Every row gives one point. The points of each table are mixes of a few directions, plus a little noise. How many directions does each table use, and how many do they share? Where both have some left over, give the other angles between the two spaces (their principal angles), to ten degrees, smallest first.
In the rows, 128 means zero.

First (7 x 3)
[[155 118 139]
 [133 126 130]
 [  7 172  79]
 [119 131 124]
 [172 112 146]
 [165 115 143]
 [145 122 135]]
Second (6 x 3)
[[134 126 130]
 [104 136 119]
 [ 97 139 116]
 [ 54 155  98]
 [160 117 140]
 [218  95 164]]
Directions: first 1, second 1, shared 1

First (7 x 6)
[[100  46 119 130  34 245]
 [183 155 135 108 193  17]
 [154 121 181 110 163 170]
 [ 83 163 117 151 128 151]
 [114 122  97 136 101 109]
 [107 170 140 139 157 140]
 [152 116 106 119 125  64]]
Second (9 x 6)
[[218 230  98  74  58 148]
 [ 82  92 143 108 149  91]
 [ 89  68 141 196 172 145]
 [167 172 115 106  98 137]
 [ 84  89 142 122 152  99]
 [110 124 133  93 127  98]
 [218 188 100 197  97 218]
 [106 116 135 104 134 102]
 [ 79  74 144 151 164 114]]
Directions: first 3, second 2, shared 0; angles 60, 90

First (7 x 9)
[[166 131 129 113 112 124 120 124 126]
 [  7 119 126 175 177 136 152 142 133]
 [224 134 129  91  90 122 109 117 124]
 [114 127 128 133 133 128 131 129 128]
 [146 128 128 120 121 127 124 126 128]
 [208 134 128  96  96 122 112 118 124]
 [ 27 121 127 167 169 135 147 139 133]]
Second (9 x 9)
[[115 115 138 118 145 134 134 127 111]
 [166 108 144  85 140 109  83 139  74]
 [151 103 150  84 146 134 126 123  84]
 [ 32 109 137 150 178 140 151 137 116]
 [126 122 129 123 142  97  73 153  95]
 [105 147 113 164 114 136 151 123 171]
 [138 141 120 139 107 144 159 113 162]
 [ 99 147 115 165 110 162 195 105 190]
 [222 158 107 123  69  98  79 131 149]]
Directions: first 1, second 3, shared 1

First (10 x 12)
[[116 123 105  92 155 139 145 109 146 154  98 116]
 [148 122  96 218 105 140 133 176 148  94 180 147]
 [ 98 145 191  75 148 147  75 115 143 147 104  83]
 [135 136 165 145 105 116 103 139 106 108 148 133]
 [124 122 106 103 144 129 149 112 133 145 107 127]
 [127 121 100 125 140 135 146 124 141 138 119 129]
 [117 123 124  19 154  96 166  58  89 173  58 131]
 [167 128 128 249  68 112 120 188 106  64 210 170]
 [110 130 138  60 153 127 130  92 127 159  85 110]
 [139 130 126 194 108 139 113 167 142  99 170 134]]
Second (8 x 12)
[[135 120 113 117  83 151 128 110 134  76 146  82]
 [190  85 165 154 138 165 190 140 121 185 125 143]
 [ 81 212  92  77 145 160 153 158  81  75 118 138]
 [ 84 145 129  91 150 111 172 118 112 123 151 114]
 [163  81 180 155 118 145 138 177 150 184 152 149]
 [156 105 173 155 177 104 123  81 166 139 155 146]
 [121 138 109 142 122 109  73 137 133 132 100 145]
 [ 95 140  62 133  92  80  47 103 127 109  76 109]]
Directions: first 3, second 6, shared 0; angles 30, 70, 90

First (8 x 14)
[[138 101 137 119 114 148 117 117 181 135 153 103 102  80]
 [128 124 141  98 116 129 168 159  77  99 131 155 164 153]
 [141 152 109 167 154 118  55 109 144 144 134 115 114 111]
 [117  91 165  90 114 141 210 146 127 143 144 166 180 151]
 [130 164 107 156 140 106  80 129  81 102 110 126 124 140]
 [114 109 130 140 113 133 128 101 176 140 120  98  91 100]
 [109 123 137 132 121 119 154 127 110 124 114 141 145 149]
 [148 160  97 122 153 129 112 136 127 136 118 118 105 141]]
Second (11 x 14)
[[127 134 133 128 129 120 130 126 133 122 119 130 133 122]
 [130 108 112 126 125 155 119 134 109 148 162 119 111 148]
 [127 139 137 129 130 113 133 125 138 117 110 133 137 117]
 [136  56  70 121 117 224  97 149  60 201 249  96  68 200]
 [124 163 156 131 133  82 143 118 161  93  70 143 157  94]
 [129 116 119 127 126 144 123 131 117 140 148 123 118 140]
 [127 140 138 129 130 112 133 124 140 115 107 134 138 116]
 [126 145 142 130 131 105 135 123 144 111  99 136 142 111]
 [130 115 117 127 126 145 122 132 116 141 150 122 117 141]
 [128 126 126 128 128 131 127 129 126 131 132 127 126 130]
 [124 167 159 132 134  77 144 117 165  89  63 145 160  89]]
Directions: first 5, second 1, shared 0; angles 70

First (8 x 20)
[[ 98 178  92  93 117 113 127 100 126  99 130 136 128 135  98 127 147 151
  170 135]
 [100 156  84  88 153 111 127 103  92 129 127 149 136 116 102 122 124 179
  178 124]
 [105 150 125 116  98 130 140 108 156  95 119 124 144 164 131 113 143 120
  144 123]
 [140  86 141 141 157 136 132 140 110 159 121 132 142 121 153 116 103 136
  116 110]
 [131 117 155 146  98 140 138 131 163 112 121 115 137 157 151 120 134  96
  109 124]
 [117 201  89  99 113 101 106 115 123 101 151 134  83  98  63 166 162 143
  156 164]
 [165  86 179 177 114 146 125 163 156 141 132 109 117 129 159 138 123  77
   68 132]
 [167  50 161 167 174 144 128 164 100 189 125 128 135 104 166 123  86 124
   84 113]]
Second (10 x 20)
[[143 123 157 154  96 138 129 141 165 113 131 112 118 143 141 137 141  86
   96 137]
 [125 128 142 135 104 134 136 125 154 111 123 119 135 151 142 121 136 106
  121 126]
 [152 139 136 144 117 124 111 147 136 128 149 120  90 102 107 162 143 106
  104 154]
 [148 122 154 153 102 136 124 145 159 120 135 113 113 133 135 142 139  90
   96 140]
 [141 133 154 151  89 136 127 139 171 107 132 110 114 143 133 140 147  83
   98 141]
 [109 120 128 120 126 134 143 115 134 120 112 130 157 155 147 102 121 135
  142 110]
 [ 98 132 118 108 123 131 146 103 132 113 109 135 163 161 142  97 124 145
  155 107]
 [166  85  91 123 249 109  97 160   9 230 152 162  97  16  98 157  75 206
  133 131]
 [ 89 146  97  90 137 121 142  94 112 115 111 142 162 151 127  98 124 166
  178 109]
 [109 151 101 102 138 118 127 111 111 123 128 139 131 123 110 124 132 156
  159 127]]
Directions: first 3, second 3, shared 3
